Rows are points. The points of each table are mixes of a few directions, plus a little noise. Count the directions of each table, and those that both share. Where both have some left over, give the other angles between the two spaces (their principal angles), to ten degrees, smallest first.
(in the rows, 128 means zero)

First, 4 rows:
[[ 94 102]
 [ 88  98]
 [134 132]
 [197 179]]
Second, 5 rows:
[[119 147]
 [159  66]
 [153  78]
 [ 95 193]
 [114 156]]
Directions: first 1, second 1, shared 0; angles 80

First, 7 rows:
[[ 93 184 140 116 117  95]
 [170  61 113 142 141 167]
 [135 117 126 130 130 134]
 [ 68 223 149 108 109  72]
 [126 131 129 127 127 126]
 [135 117 126 130 130 135]
 [169  62 114 142 141 167]]
Second, 9 rows:
[[150 121 179 188  86 154]
 [177 149 166 140 113 117]
 [112 145 150 183 108 137]
 [ 86  65 109   7 110 145]
 [130 163 131 145 136 108]
 [131 115 108  92 143 123]
 [101 132 109 112 138 121]
 [110 131  89 147 163 124]
 [156 128 111 139 155 122]]
Directions: first 1, second 4, shared 1

First (8 x 11):
[[100 107 135  80 175 169 100  80 128 159 144]
 [167 171 118 204  55  69 179 206 136  83 115]
 [152 122 121 153  99  93 132 149 114 103  97]
 [ 82 123 141  70 190 195 107  75 145 176 175]
 [ 99  72 135  55 195 174  70  49 108 164 120]
 [166 149 117 188  68  72 160 186 123  86 101]
 [111 119 133 101 155 154 114 102 130 147 141]
 [146 162 124 173  86  99 163 177 139 105 131]]
Second:
[[195 134  97 194  30  26 186 202 124  20  94]
 [ 94 118 127  62 175 173 131  79 156 129 187]
 [106  72 136 100 148 186  80  88 109 186 157]
 [123  46 121 106 107 173  99 102 111 148 185]
 [111 124 140 115 159 154  99 106 119 169 117]
 [135 188 149 184 136 102 113 164 111 170  45]
 [129 203 144 185 119 114 148 179 139 154 104]
 [140 170 116 134 112  91 181 153 159  67 140]
 [136 177 134 165 120 103 145 162 134 128  98]
 [107  91 129  62 184 154  95  64 121 136 123]
 [132  84 114 102 116 133 129 109 127 101 158]]
Directions: first 2, second 4, shared 2

First (9 x 18):
[[134 145 166 151 201 159 115 138  57  93  54 142 105 156 109 156 101 104]
 [157 175  76 143  69 138  98  96 241 122 144  29 168  77   7 145 106 133]
 [155 126 123 124  82 131 185 110 135  98  87 144 125 127 174  90 137 136]
 [101 110 134 118 149 113 106 145 114 159 172 142 126 134 141 137 137 129]
 [ 84  79 132  97 128  89 125 152 111 185 215 175 124 137 204 112 164 142]
 [136 136 175 148 202 159 135 140  36  85  38 164  96 166 142 144 107 105]
 [155 148 121 139 107 143 146 111 146  98  86 109 132 120 107 122 117 126]
 [ 92 102 106 104 106  92 100 141 167 190 234 124 145 112 137 127 153 144]
 [138 131 120 127 106 129 142 119 144 121 121 122 132 122 130 118 130 132]]
Second (9 x 18):
[[141 118  83 128 112  94 158  80  84 172 108 155 105  86 121 141 106  69]
 [170 139 159  98 132 154  72 153 173  75 143 116 160 135 128 115 174 186]
 [ 58 199  80 202 122 142 128 121 100 150 135 121  99 113 165  95  73 100]
 [131 164 124 152 103 133  99 108 129 127 115 179 123 104 116 148 166 109]
 [184 107 159  61 165 145  93 179 213  52 151  76 170 173 139  96 131 223]
 [151  79 189 105 102 134 122 119  61 158 126 138 145  98  89 166 221 109]
 [103 112 121 148 120 106 167 110 123 157 104 170 108 138 108 167 119  87]
 [ 71 130 166 156 141 157 133 169 118 128 149  86 134 162 140 116 127 152]
 [143 104  70 102 154  89 178 115 153 133 120 110 111 142 145 109  35 119]]
Directions: first 3, second 5, shared 0; angles 60, 80, 80

First:
[[ 99 118  92 133 125 185 123 130 101 111 115  65 154 166 140 142 128 130
  131 132 131 116 166 143  85 202 135 122  98 121 118  70]
 [141 106 112 119 116 140 114  96  99  89 176  99 118 157 161 140 135 130
  135 149 116 111 164 134 104 132 140 124 104  96 211 116]
 [131 152 145 127 151 101 151 163 171 178  64 186 143  65 113 100 108 125
  132 113 138 149  61 108 174  87 123 108 186 169  54 174]
 [132 104 106 120 115 145 116  95  98  93 170  89 121 162 161 141 133 128
  134 147 113 109 167 137 101 141 143 125 101  98 203 111]
 [115 152 161 148 126 120 123 155 142 143 122 142 118 134  68 137 144 133
  107 102 148 143 130 136 130 148  97 167 111 142  52 109]
 [149 118 113 119 129 157 111 119 101  88 156 112 132 139 156 132 130 139
  141 149 135 119 156 128 101 143 128 111 116 104 190 109]
 [ 99 134 148 135 126  60 165 126 179 203  81 163 118  98 105 114 115 102
  112 100 100 139  65 122 189  70 145 143 166 167  52 188]
 [138 144 157 130 135  88 138 142 158 157 112 178 118  93 106 114 125 126
  123 116 132 143  88 116 165  83 119 133 157 148  93 167]
 [149 123 120 122 129 155 109 125 103  90 157 117 130 138 145 133 133 141
  138 145 140 122 156 128 102 145 121 118 113 106 178 106]]
Second:
[[139 133 134 123 137 119 123 133 129 120 138 144 121 115 126 132 131 129
  132 132 136 124 128 122 132 120 125 120 137 124 129 137]
 [212 164 176  90 198  63  92 165 134  73 203 249  75  34 114 156 146 132
  159 161 189 100 130  86 161  67 105  62 192  96 136 194]
 [170 146 152 108 163  95 110 146 130 100 165 188 101  81 122 142 137 130
  143 144 159 114 129 107 144  98 116  95 160 112 132 161]
 [111 121 119 135 114 141 135 121 127 139 113 104 139 146 131 123 125 127
  122 122 116 134 127 136 122 140 133 141 115 134 127 115]
 [ 54  97  86 162  67 185 160  96 123 176  63  23 175 210 140 103 113 125
  101  99  75 152 126 165  99 181 149 185  72 156 121  70]
 [113 121 119 135 115 140 134 121 127 139 114 106 138 146 130 123 124 127
  122 122 117 133 128 136 122 140 133 140 116 134 126 116]
 [133 130 130 126 132 124 126 130 128 125 132 134 125 123 127 130 129 128
  130 130 131 126 128 126 130 125 126 124 131 126 129 132]
 [ 91 112 107 145  98 156 144 112 125 152  95  76 151 169 134 116 120 126
  115 114 101 140 127 146 114 154 138 156 100 142 125  99]]
Directions: first 4, second 1, shared 0; angles 30

First, 9 rows:
[[ 85 120 122  85 165 111  68 161 103 107  95  85 110 135 132 115 161 202
   67 108 136 163 160 100 136 173  81 133 135 146 129 112]
 [136 128 117 146  90 168 174 102 121 159 126 157 128 153 121 138  86  58
  160 122 163 141  94 118 133 121 175  92 127 131 140 150]
 [181 140 165 153 136  85 148 116 179  98 181 137 156  72 133 130 161 135
  169 176  65  46 135 204 101  59 124 193 111  98 109 116]
 [127 127 105 149 108 155 141 123 120 158 122 152 126 149 127 134  85  90
  136 112 137 152 114  92 143 148 147  88 140 130 131 141]
 [119 126 138 108 117 144 149 113 115 127 117 120 122 141 120 129 136 110
  135 130 170 133 113 145 121 115 149 128 117 138 142 135]
 [109 124 150  85 127 136 142 116 110 111 110 101 118 139 118 125 161 131
  124 133 183 131 118 161 114 110 141 146 109 143 146 130]
 [154 135 113 174 160  81  77 163 164 122 160 142 145  87 147 124 121 179
  113 131  20 103 169 102 139 148  73 142 151 102  92 107]
 [102 124 128  99 157 109  85 152 115 109 110  97 118 127 131 119 157 185
   87 119 127 144 153 117 130 153  92 140 131 137 127 114]
 [139 129 114 153  93 164 168 106 125 161 130 160 130 149 123 138  83  62
  159 121 150 139  98 113 135 125 169  91 131 128 136 148]]
Second:
[[123 129 166 119 116 127 125 141 142  99 115  98 125 116 131 169 152 136
  109 158 162 131 152 183 137 109 111 153 107 167 120 140]
 [142 153 183 105 112 151 136 140 139  81 116 108 150 118 105 179 147 117
  147 168 170 111 159 229 150  80 137 167 107 160 114 159]
 [123 118 129 140 126 117 123 130 132 127 123 116 118 119 138 128 133 138
  114 128 125 128 131 121 123 131 114 131 127 132 124 121]
 [153 129  76 176 140 130 132 107 108 157 137 164 135 115 114  51  86 119
  182  79  54  82 101  62 105 129 148 113 173  40 117 105]
 [106 117 109 102 137 120 125 128 126 154 141 139 118 159 144 131 131 130
   96 122 141 173 112  87 131 167 127  98 120 150 153 124]
 [103  92  98 152 135  93 112 127 131 157 127 116  92 125 165 107 131 155
   77 110 109 154 115  53 109 172  94 105 131 132 136  98]
 [124 122 149 136 120 120 123 136 138 110 115 102 119 111 136 148 143 140
  110 144 141 125 144 154 128 117 108 146 117 148 118 128]
 [107 110 141 126 124 109 118 138 140 123 119 100 106 124 152 153 150 147
   81 143 150 153 138 129 128 141  98 131 110 167 131 123]
 [109 110 150 132 120 108 117 140 144 114 114  91 106 115 152 159 154 150
   80 149 153 146 145 144 128 133  93 141 108 171 125 124]
 [141 137  95 132 139 139 136 115 112 152 143 165 141 140 113  88 101 112
  165 100  95 115 106  90 122 136 156 108 151  82 134 123]
 [177 190 110  88 139 194 162 107  96 136 158 209 198 166  57  95  81  63
  249 107 108  89 104 158 149  94 223 116 158  58 136 163]]
Directions: first 3, second 3, shared 0; angles 40, 50, 50
